Each row of a before or after table is a point. The points were changed in one or more steps. Then noise was added and the rows were shuffled. The steps act on how far a point lies along the listed directions, d1 being the first. What was done? A step turns or swaps two directions, mirrors them in a line or flattens them onto one, adds a multiple of one to another, or multiplies one. Angles are multiples of 10 degrees, from the lower direction toward the higher: turns from -170 to 170, lines from 10 to 170 but not 90. Use the fewest steps. Two steps may share a direction if one is a turn and the other turns, adds or multiplies; they go together, in the order done. Otherwise the lowest direction goes first.

Directions:
(1): [-35 -27 -20]
(2): [ 21 -40  17]
(3): [-26   3  41]
Before (12 x 3):
[[ -5 -11  13]
 [ -7   7  14]
 [  3  14  27]
 [-25  -7   4]
 [-16 -21  14]
 [-11 -20  -6]
 [ 18 -20   7]
 [  1  17  15]
 [  2   7  27]
 [-17 -21 -29]
 [-19   3  13]
 [-11 -20  12]]
After (12 x 3):
[[-50  -5  46]
 [-38  24  50]
 [ -2 -23  46]
 [  2 -24  70]
 [-17  25  46]
 [-41 -15  54]
 [-43  14  18]
 [ 39 -70  15]
 [ 52  17 -28]
 [  9 -29  59]
 [ 28 -13  17]
 [-34  10  35]]
Steps: multiply d1 by -1; multiply d2 by 3; multiply d3 by 3

Directions:
(1): [-13 -11 -53  -8]
(2): [-34 -21  18 -35]
(3): [ 16 -51   4  16]
(4): [ 39   0  -3 -40]
Before, 12 rows:
[[-26  50 -20  33]
 [ 32 -17 -41  20]
 [ 20  10  36  -6]
 [ 13 -10 -12  -2]
 [  7   0   9  59]
 [-24  44 -20 -54]
 [  3  10  17 -44]
 [-28 -38  16  16]
 [ 56  51   5   8]
 [ 42  13  -9  40]
 [  7 -12 -47   8]
 [ 33 -52 -14  16]]
After:
[[-33  40   6  11]
 [  7  -3  -3  -6]
 [ 63 -10 -23  27]
 [-23 -46  18 -25]
 [ -7 -12   4 -23]
 [-30  12   8 -52]
 [ 39  15 -18   0]
 [-17 -23  12 -41]
 [ -2  -1   0 -19]
 [ -5 -45  11  47]
 [-49 -24  22   6]
 [ 19 -60   6 -19]]
Steps: flatten d1 and d4 onto the line at 80 degrees; turn d2 and d3 by -140 degrees

Directions:
(1): [-11   5 -60  10  20  20]
(2): [ 12  62  -4 -13   6 -21]
(3): [-32   8  27 -14  46  23]
(4): [-24  23  14  55 -17  12]
Before:
[[  4  13  27   7   3 -13]
 [ 17 -21  37 -34   4 -12]
 [ 12 -11  -8 -25   8   1]
 [  3  24  24  23  -8 -19]
 [ -5  15 -17  23   3  23]
 [-26  36  54  29 -11  -6]
 [  7 -29  42 -20  12  18]
 [ 11  29  48 -16  32 -15]
 [-49  -8   4  41  20  33]
 [-14  17  39  32 -27 -22]
 [ 27   8 -13 -40  -3 -18]
 [  6  48  22   3 -16 -15]
 [ 31  51 -26  14 -14 -19]
 [-29  22 -31  37  10  18]]
After, 14 rows:
[[ 92 -19 -41  -1 -65 -58]
 [ 20 -22  17  11 -29 -30]
 [  0  16   7  31 -15  14]
 [ 21  -6 -10 -47  20 -10]
 [-21  61  32  25   5 -12]
 [ 28 -58 -21  48 -51   3]
 [ 45 -37  -5  15 -79 -28]
 [  3 -19  51  -3 -25 -31]
 [  3  -2 -25 -12  15   9]
 [ 21  25   9 -44  26  -1]
 [ 30 -13   4   1 -24 -26]
 [ 37  -5  30   7 -72 -55]
 [-17  22   5  55 -31  -4]
 [ 18 -37 -45  -8 -14   4]]
Steps: turn d1 and d4 by 50 degrees; turn d2 and d3 by -120 degrees; multiply d3 by 2.5

Directions:
(1): [ 37 -31  14  23  -3  13 -54  -8]
(2): [ 13 -34  43  -5 -11  19  39  31]
(3): [ -9   8  37 -17  28  27   5 -54]
(4): [-51  -8  30  23 -39 -18 -13 -11]
Before (13 x 8):
[[ 25  -2  -7   3   7  14   6   7]
 [ -5 -11 -21  18  -3 -26  -3  16]
 [-15   2 -26   8 -18 -19 -15  12]
 [ -9   2 -23  -5  -4  -9 -16  -3]
 [-14 -22  42  -1  -1  16  13  -1]
 [  5 -19  10   4  -4  13   7   5]
 [  6  -1 -18  -7  -6  -9  -1  30]
 [ 11 -16   2  18 -14 -11 -15   3]
 [-24   7  -6  -1  -1 -17  19   6]
 [ 62 -50  22   4  -3  20   3  37]
 [ -1  -3   1  21  -8  -2 -17   3]
 [  9  16 -21   9  -7 -23 -45  -1]
 [-21 -18  37   3  -4  -1  22  -8]]
After, 13 rows:
[[ 20 -32   7  11 -11   4   2  40]
 [-10  24  15  -3  10  -6 -37 -49]
 [  1 -23  -5  13 -20  -3   6  30]
 [-12   7  -9 -14   9   4 -13 -27]
 [ 33 -27   1   8   2  -3   9  29]
 [ 19   1 -18  -8  23   0   8   7]
 [  3 -11 -17  13   5 -17  -5   7]
 [ 11 -15   1  17 -17 -13 -16   4]
 [-15 -48   3  37 -85 -44  17  94]
 [  3  -4   4  15  -1   2 -19  -2]
 [  6   3 -15  -3   5  -2 -16  -9]
 [-18   3   1  11 -20  -5  18  13]
 [ -7   1 -13  -4 -12 -13   2  31]]
Steps: mirror d1 and d4 in the line at 30 degrees; add -1.5 times d2 to d3

Directions:
(1): [  0   5 -20 -16 -21 -58 -14 -47   8]
(2): [-23   8  16 -63  26 -17 -19  30   1]
(3): [ 15  23 -15 -32 -14  53 -32 -30 -10]
(4): [ 23  55  -2  -9 -34  -7  31  29  19]
(5): [ 44 -38   9 -22   6   7   9  -5  53]
(6): [-36  13 -14 -13  28  16  52 -33  19]
Before, 14 rows:
[[-14 -26 -10  -7   4  67   8  -6 -10]
 [-13 -11  -6 -16  -3   2 -17  -5 -37]
 [-36  18 -19 -28   8 -25 -34 -16  -4]
 [ 16  32 -16  -7 -16 -17  22 -31  37]
 [ 16  62 -27 -14 -30  11  23  -3  -4]
 [-18  -8 -36 -14 -12   9 -28 -37 -16]
 [  9  59 -28 -12 -23   4  28  -3  11]
 [-27  31 -18 -26  -1  -7 -12 -37 -10]
 [-25   8   0  26   9 -11  22 -11 -19]
 [ -5  20 -16  -6   6  33  -5 -30 -22]
 [ 24 -28 -16  24 -32 -55 -43  11 -15]
 [  3   1  11  15  15  40 -15   8 -31]
 [-29  -5  18  28  24  89  -1  29 -32]
 [ 20 -21  -6 -18 -16 -27  -6   0  -2]]
After:
[[-27   0  23 -80  36   2 -72  60  -2]
 [ 22 -21   2  11  -1  22  22  16  -5]
 [-19 -29   5  52  33  38  36  52 -18]
 [  4  23 -15 -32  -6  28 -44 -25 -30]
 [ 61  31  -8  54 -53  10  -4   8   8]
 [ 35  70 -23 -22 -45   4  -7  29   2]
 [-61  17 -27 -48  17 -13 -13 -83  -3]
 [ -8 -14 -40 -16 -29  22 -19 -76 -12]
 [ -1  19  15 -67   5  10 -71  26 -22]
 [ -8 -12 -23 -26  -7  47 -62  -3 -34]
 [-28  18 -14 -27  27   9  -4 -43 -17]
 [ 28  79 -22 -36 -48  16  -6  19  -9]
 [-22  -4  15   4   7 -45  -7  14 -26]
 [-20 -13   7 -57  21  12 -22  10 -28]]
Steps: turn d1 and d6 by -130 degrees; turn d2 and d5 by 40 degrees; multiply d2 by 2.5; multiply d3 by 1.6; multiply d4 by 1.3

Directions:
(1): [ 19   9  -5 -26  -8  -3 -28   9  30  62  -7  49]
(2): [  3  25 -19  11   2 -67 -34 -21  16  10  -1 -42]
(3): [  2   7 -28 -45  44  14 -27 -18 -39  -2  42  -1]
(4): [-24  39 -33  52  -3  15 -21 -20  -4 -19   1  45]
(5): [-28  22  38 -35 -26   8   3 -50  37 -19  23   3]
Before, 8 rows:
[[ -7   8 -24  35 -14  -5 -21  -4   7  19 -21  59]
 [-12 -21  43  -5 -17  44  42   7   9 -21   6  17]
 [  6  -8  36 -95  -7  -8  -2  -9  36  33  20   3]
 [  0 -23  34 -11 -13  43  22  29  17  -6  -6   9]
 [  7 -30  12  -5  -3  23  16  21   0  -1 -13  19]
 [ -2  -7   7  -2  -4  20   2  -5 -11 -11   8  30]
 [ -8  21 -14  36   3 -43  -7   0  17  -1 -24  -6]
 [ 23  14 -17  -1   2  10 -23  -8  -7  20  -5  24]]
After, 8 rows:
[[  1  -8   4  18 -12   9   6   5  -4  -7  -7  28]
 [ -3  10  13  -4   2 -51   1  -8  26   1 -14 -35]
 [ 11 -26  25  -9  -8  39  26  38   5  25  -4  40]
 [ 20 -28 -46 -16  56  13  -7  47 -64   6   9   6]
 [-10 -21   7  51 -21 -28  20   0   0 -23 -32 -22]
 [  6 -28  22 -10  -2  47  19  39   1   1  -3  13]
 [ -6 -24  19  -9  -2  28  20  12  -3 -16  -8  12]
 [  6  10  -9  34  -1   5   2 -12 -19 -25  -9 -15]]
Steps: turn d1 and d5 by -140 degrees; turn d2 and d4 by -20 degrees; turn d3 and d4 by 60 degrees

Directions:
(1): [-12 -21 -15 -13   7  -1  52  -4  -8 -56   3  36 -31  41]
(2): [-48   3  33  29  30 -15  29 -19 -41  24 -44  -7  -6  -4]
(3): [-21 -14 -51  35 -14   3  -3 -38  17   4  10 -49 -44  -1]
(4): [-29  -1   7 -49  -4   3  19   8   1  62  43  -9 -15  34]
Before, 10 rows:
[[ 64   8 -17 -30 -23  -8 -43  30   6 -71  -6  38  40 -17]
 [ 49  22  10  18 -22   0 -52   7  13   4  -7  -5  55 -39]
 [-13  -9  25 -37  15 -10  15  13 -16  48  13   4  30  27]
 [-18 -17 -28 -18 -20   4  11  -2  13  -6  52   8 -34  42]
 [ -5 -11  27  13  12  -7  12   6 -16  11  -6  19  -8  -4]
 [-36   5  32  -7  12   0  28  20 -28  17   1  14  -5  23]
 [-41  -5   4  -6  16   3  37 -24 -13  53   5  -5 -34  33]
 [-13 -17 -11 -20 -10   6  22   4  -8   6  25  24 -22  47]
 [-41 -30  -5 -25  -7  -8  42 -11  -8  13   9   1 -35  37]
 [-11  -9  23 -14  -9   1  29  10 -12   5  21  16  -3  15]]
After, 10 rows:
[[ -6 -10  27  14  13  -6   8   7 -17  21  -4  17  -7  -6]
 [ -9 -23   5  31   4 -16  18 -16 -20 -49 -51  18  -9 -11]
 [ 22  -2  26   5  17 -10 -10  14 -18 -14 -31  21  53  -9]
 [-17  12  37  21  17  -6  11  22 -31 -12 -30  20  16  -5]
 [ 23  14  -3 -31 -35   5 -32  11  26  53  49 -17  28   4]
 [  7 -16  -2  22   3  -1  12   0 -16 -48 -21  39  -2  18]
 [  5  -8  28  14  -2  -3  22   7 -16 -23  -7  23  10  -6]
 [  5   1  11  55  24  -3   5 -23 -18 -18 -58  12   1 -22]
 [  7 -16 -19  30  -8  -4   2  -8   2 -72  -2  28 -14   7]
 [  7  -2 -22 -95 -31  -5  -2  28   2   9  61  21  -3  44]]
Steps: turn d1 and d2 by 20 degrees; mirror d3 and d4 in the line at 170 degrees

Directions:
(1): [-31  -4  35  21  17  26  30  -3   9  34  35  48   7 -47  49  -1  -7  12]
(2): [  9 -21  21  33  19  -6 -33 -33 -17  32  43 -35  53  -3 -30 -11  34  -1]
(3): [ 20   6 -15  21  27  -9  49 -29 -42   2 -28 -24  16 -34  -5  46 -40 -25]
(4): [ 12  44 -12 -79  26  17  -7 -32 -11   5  28  -3  20   9  20  27   8  30]
(5): [-30  -1  27 -35  -1  22  65  36 -30  -1  -1 -15  31  20 -33 -37  11 -11]
Before, 10 rows:
[[  6 -14  -9   2 -12 -27 -24   1 -18 -12  -8 -42   7  16 -40   0  17 -23]
 [-32 -28  -1  33 -69 -21  51  63  10 -48 -95   5 -73  37 -20 -19 -20 -39]
 [-13  -9   2  12 -14   6  44  25   4 -15 -35  35 -30 -18  13   5 -31 -14]
 [  2 -15  -3  -5  -8   1  24  12  -7 -13 -37 -12  -1  12 -21  -8  -6 -18]
 [ -3   8 -12  -4 -12 -10  34  12 -14 -18 -22  15  -5   6   7   7 -17 -12]
 [ 14   0  -2  11   8 -13  19  -4 -34  -5  -6 -29  13   0 -16   6  -2  -7]
 [ -1 -21   2  16 -14  -3 -25   6   8 -15   0   0 -13   4  -5  -2  12  -4]
 [  1   3  11  26 -14 -10  22  19   6 -11 -20  -4  -6   2   1  -2 -14 -17]
 [ 32   3 -30 -11   1 -15   4 -14 -10 -12 -39 -36   0  13 -22  21 -21  -8]
 [ 29 -12  -5  23   6  -1  31 -15 -23  -9 -29 -10  -7 -21  -4  31 -27 -24]]
After (10 x 18):
[[-26 -32  39  19 -16  14 -10  21  13  15  27  19  15   5 -16 -44  31   2]
 [-13  13   6 -34 -11   7  35  35 -13 -18  -6   4 -11  21   0 -21   3   9]
 [ -9  12  -9 -36  -3  -5  18   6 -17 -12 -11  -9  -5   0  -1  16  -4 -10]
 [ 12 -14  -7  27   3  -6 -23 -21   2  -5   3   2 -10 -22  14  30  -6  -4]
 [ 13  12 -18 -39  -9   2 -33  -3  28  -7  -5   1 -15  26   9  -2   4  24]
 [-26 -12  28 -37  -5  26  42  29 -11   2  -5  -6  27  25 -26 -42  20  -6]
 [-21  -5  17 -13 -16   1   7  21  -5  -1  21  10  23  28 -11 -36  28   3]
 [-64 -41  82  17 -20  21  32  23 -16  36  39 -17  50  31 -39 -70  66  -5]
 [  4  -9   7 -10 -24  13 -27  18  36 -13   2  35 -39  13  24 -12  11  12]
 [-12   3  30  13 -11   2  13  21  12   2  10   2  11   8   2 -21   8  -4]]
Steps: flatten d1 and d4 onto the line at 130 degrees; turn d2 and d3 by 140 degrees; multiply d5 by 3

Directions:
(1): [ 37 -20   4  47 -35   2   5 -32 -26  32 -49  -8 -13  -9  15  20  23  16
 -49 -34]
(2): [-35 -23 -38  23 -18  44 -37 -43  -7 -26  11   4 -13   2  37 -44 -15  21
 -12  35]
(3): [ 10 -29  30  -2   0 -17  13  -5  34  25  -6  54 -32  77  14 -15 -23 -10
 -15  18]
(4): [-20  17 -55  -3  18 -16  52 -20   3   4 -29 -31 -31  13  31 -17 -20 -42
  21 -35]
Before:
[[  4   9  11 -14  11 -11  -3  13  11   0   8  17   3  11  -4  -4   5  -7
    4   5]
 [  5   6  16  -3   6  13  -7   5   4  -3   3  14  13  -7 -14   4   2  11
    4   5]
 [  4  -4   7  -8  -2 -23  11   8  14   3   5  18  -6   7   1  -3  -2 -14
   -2  -6]
 [  0   2  -4  -8  -5  15 -15   1   1 -11  13   1  10  -7  -8   5   5   3
   -3   7]
 [  6   8 -23  32 -12  21 -12 -20 -28 -11 -11 -32   7 -42   3  12  18  17
  -16 -21]
 [  3 -10  20 -11   4   1  -9   7   6 -11  14  16   7   3 -13  12  -3   7
    6  17]
 [  7 -15  11  -3  -3   3 -17  -6  10   4   6  32 -13  26  -8 -10 -12   4
  -12  26]
 [  5   0 -10   9   1  -1  -3  -4 -12  -4  -8 -11   9 -31   0   8   3   1
  -14 -19]
 [  8  -4   4   0  -1 -10  10   6   8  22   0  10 -13  23   8   5   1 -10
   -3   8]
 [  1   6   6 -17  -1  -9  24  10  11   9   2  13   1  15  -6   5  -8  -9
    9   2]
 [ -5  -6  -8  -3  -1  -4   5  -9  19   5  -7  11  -9  18   4 -13  -1  -8
    4   8]
 [  0  13  -5  30 -14   2  -1 -19 -30  -3 -16 -21  12 -36   0  21  23  16
  -15 -28]
 [-24  -3 -27   7  -6   3  -9 -22 -12  -6  -2 -20   7 -28  11   0   3   6
    7  -2]
 [  2   8 -28  18  -9   6  -2  -7 -38   0 -14 -29   8 -52   7   9   9   7
   -6 -25]]
After (14 x 20):
[[ -5  -5  11 -17  -3  -2  11   6  17   5  14  29  -1  29  -3  -7 -13  -1
    5  22]
 [ -1 -10  -1  -6  -1 -11  13  -7  28  12 -11  23 -17  36   9 -14  -8 -14
    0   8]
 [  3  36 -35   5   3   2   1  15 -51 -10  -6 -60  33 -96 -15  28  23   3
   15 -45]
 [ -2   3 -15   3 -11  20 -14 -10  -5 -12   4  -9   9 -17  -1   4  10   4
   -9   1]
 [  1 -24  10   4  -5  11 -15 -12   2 -10   6  19  -1   9   2   2  -5  14
   -8  23]
 [ 13  36 -32  21   0  12   1   0 -43 -15 -12 -66  29 -85 -16  37  34   8
    1 -48]
 [  4  14 -13   1   8  -2  -3   7 -18 -11  -4 -24  22 -54 -11  18  10   0
   -5 -25]
 [ -1  -2  10  -7   5  -2 -16   4  13  -2  11  27  -3  20   6 -14  -1  -1
   -3  16]
 [  1 -13  16  -9  -4 -19   4   8  22   3  14  35  -9  22   3 -11  -7 -13
   -5  10]
 [  8 -10  16  -5   0 -13   9  11  20  25   4  29 -16  45   8   0  -6 -11
   -4  20]
 [ 16 -31  12   7 -10  -3  -4 -22  18  20 -12  48 -34  55   6 -15 -19   0
  -25  23]
 [  2  38  -6  14  -3  -5   6   3 -39 -10  -9 -44  32 -69 -21  39  35  12
    3 -43]
 [-21  13 -36   7  -1  -3   2 -17 -22  -6  -9 -43  15 -53   5  15  12   0
   14 -21]
 [  2   1   8   6  -2  21 -12  -8  -2  -4   1  11  10  -8  -5  -4   4  16
   -1   8]]
Steps: turn d2 and d4 by 40 degrees; turn d1 and d2 by -50 degrees; multiply d3 by 2

Directions:
(1): [ 18 -15 -50  29 -24  22 -23  21 -40 -21  16   9   3  10 -21 -32 -34  15
 -10 -47 -36 -16 -23  56]
(2): [ 48  -5  10 -26  10   9  36  12  -3 -16  41 -12  60  -6  19 -25  25   7
 -19 -45 -36  13   6 -54]
(3): [ 42 -31 -28  12 -15 -13  19  22  14   1 -54 -18  -3 -41  29  21 -69  10
   4 -18  33  19  -1 -28]
(4): [-41 -11  19  56  17  17 -59   5  31  14 -15 -40   9   3 -23   8   7  -7
 -11 -56  -7  -2 -10 -46]
(5): [ 38  66  31  39   6  -2  14  -7 -27  23   5 -58   9   5 -30 -12 -32  -3
  31  31 -16  25 -22   2]
(6): [-35   7 -45  31   2 -14  40 -33   8  42  64   9 -18  -9  -9  13 -14  44
 -31  -9  13  35  -1 -14]
Before, 8 rows:
[[ 16 -11  -8 -12  -2 -32  38   1  -3   4 -10   7  -6 -12   6  21 -11  -6
   13  38  24  -6  10  16]
 [ 26  15   7  10  -6   0   9   4 -15   9 -32 -30  -4 -12  -7  -6 -40 -13
   17   7  -5  10 -12  24]
 [ 16  31  26 -16  -7  -8   6  -9 -10  -1  18   8   6  10 -20  -6  21 -18
   12  49  13  -3  11  28]
 [-11 -66 -11   7  -2  33 -65  30  32 -48 -35   4  33  -3  15 -17  12 -26
  -26 -93 -22 -36 -13 -20]
 [ 43  25  31 -23   5 -32  33   0  -3  -2 -13 -36  26 -22  -5  -8  -4   8
    3  21 -12  15  -2 -35]
 [ -6 -19  21  13 -12  10 -51  37  22 -13 -85 -35   6  -6   9  -2  -9 -34
    9 -23  16  -4   7 -16]
 [-16  18   4  11   2  -7   6 -29  21  25 -13 -22   8  10  -1  10 -28  -8
    6  29   5  15 -10 -25]
 [-18 -57  -5   5  11  26 -55  35 -23 -24   6   8  21  -8  -9  -7  10   6
  -16 -58 -14 -27 -14   3]]
After:
[[ 34 -11   1 -32 -12 -33  62  14  35  12 -61 -25   1 -47  58  27 -33   1
    3  27  64  50  34 -58]
 [ 72  50  23 -33   2 -29  94 -25  -6  10   4 -22  14 -25  30  -2 -35  -5
   25  71  21  42  -3 -15]
 [  5 -43 -25  45   3 -13  -1  16  15   9 -17 -24  17 -24  -4  21 -31   3
   -8 -47  14  -2  -4 -31]
 [-28 -26 -11  21  -3 -32 -33   3  29   7 -60 -15 -26 -29 -13  26 -30  14
   -7   1  27  -3  -4 -14]
 [ 32  26  19 -32  18 -12  48  -6 -50   9  48   3  11 -11  -2  -3   1  18
   15  57   6  20  -6  11]
 [-59   7  18  14   6   9 -41 -23  14   8  59  18   4  27 -45  -8  65 -13
  -26  -8   0 -16  12  13]
 [ -6 -43 -40  -6 -10 -13  19  -1  21  14 -39   9 -23 -38  26  24 -45   7
  -15 -18  35  16   5  -4]
 [ -7 -27  -5 -16  -9   3 -27  -2  23 -11 -49   1  15   7  22   7 -18 -22
   -1   5   3 -16  -4 -14]]
Steps: turn d1 and d4 by -130 degrees; turn d1 and d6 by -130 degrees; multiply d2 by 0.7; turn d2 and d5 by 140 degrees; multiply d3 by 2.5
